Each row is a point. Each copy is the shape, with its points in the same order, turned, moved and blurred by noise. Some copies are also mirrored. Which?
In the rows, zero is written as 128.

Shape (7 x 2)
[[ 72 132]
 [149 109]
 [132  27]
 [ 63  98]
 [ 67 156]
 [153 146]
 [146 126]]
Copy 1 (7 x 2)
[[106 173]
 [138  94]
 [218 124]
 [141 179]
 [ 83 166]
 [107  87]
 [129  96]]
Copy 1 is: mirrored
Copy 2 (7 x 2)
[[120  77]
 [119 159]
 [ 35 166]
 [ 84  77]
 [143  65]
 [156 150]
 [135 148]]
Copy 2 is: mirrored

Shape (9 x 3)
[[154 106 111]
 [161  99 106]
 [ 23  76 161]
 [134 176 116]
 [ 64  70 113]
 [114 130 183]
 [ 78  90 103]
 [160 133 138]
 [107 119 114]]
Copy 1 (9 x 3)
[[149 130 108]
 [153 133 102]
 [ 58  17 129]
 [114 162 171]
 [ 75  66  98]
 [140  70 169]
 [ 81 102 105]
 [161 130 143]
 [ 97 116 132]]
Copy 1 is: only turned
Copy 2 (9 x 3)
[[117  83  94]
 [119  71  91]
 [  7 173 119]
 [160 139  95]
 [ 36 132  79]
 [104 137 156]
 [ 59 128  72]
 [140  96 122]
 [102 126  88]]
Copy 2 is: only turned

Shape (9 x 4)
[[124 100  97 129]
 [145 166 134 117]
 [149 104 116 139]
 [121 188 134 143]
 [143 142 125   7]
 [120 103 133 134]
 [125 102 130 126]
 [143 105 101 141]
 [150  98 128 144]]
Copy 1 (9 x 4)
[[110 147 123 156]
 [157 139 132  95]
 [123 123 127 147]
 [129 149 140  67]
 [231 199 161 160]
 [114 124 155 146]
 [126 128 151 156]
 [114 132 112 150]
 [124 108 129 156]]
Copy 1 is: mirrored
Copy 2 (9 x 4)
[[ 92 105 105 130]
 [164 139 114 118]
 [121  91 101 138]
 [162 169 107 145]
 [141 124 164  22]
 [112 103 130 148]
 [113 100 130 138]
 [109  98  91 135]
 [125  84 108 145]]
Copy 2 is: only turned
Copy 3 (9 x 4)
[[104 102 117 133]
 [145 158 138  92]
 [112 107 139 121]
 [134 196 123 118]
 [188  96  72  37]
 [131 107 133 143]
 [134 108 127 130]
 [ 97 111 137 122]
 [116 105 154 129]]
Copy 3 is: mirrored

Shape (9 x 6)
[[ 42 176 120 170 131 170]
 [129 134 160 142 120 123]
 [157  98 129 153 147 125]
 [167 122 112  71  81 163]
 [189 131 125  69 104  28]
 [179 180  66 176 108 166]
 [137 102 192  99 196 198]
 [164 159 184  78 162 162]
 [158 111  89  96 134 141]]
Copy 1 (9 x 6)
[[ 54 129  49 154 101  65]
 [117 129 129 145  89 119]
 [123  89 167 128 116 105]
 [104 105 126 136 136 210]
 [143 190 204  68 140 174]
 [ 11  79 154 111  96 136]
 [144  90 141 244 143 116]
 [111 148 158 216 123 154]
 [100 102 149 124 171 154]]
Copy 1 is: mirrored
Copy 2 (9 x 6)
[[ 59  90  29 170 126 157]
 [ 95  92 138 143 113 153]
 [145 124 134 130 134 139]
 [ 66 150 159 128 104  62]
 [126  72 189  39  69  87]
 [140 146  80 178  51  92]
 [ 78 192 142 121 166 200]
 [ 66 168 161 104  94 176]
 [117 147 126 102 128  85]]
Copy 2 is: mirrored
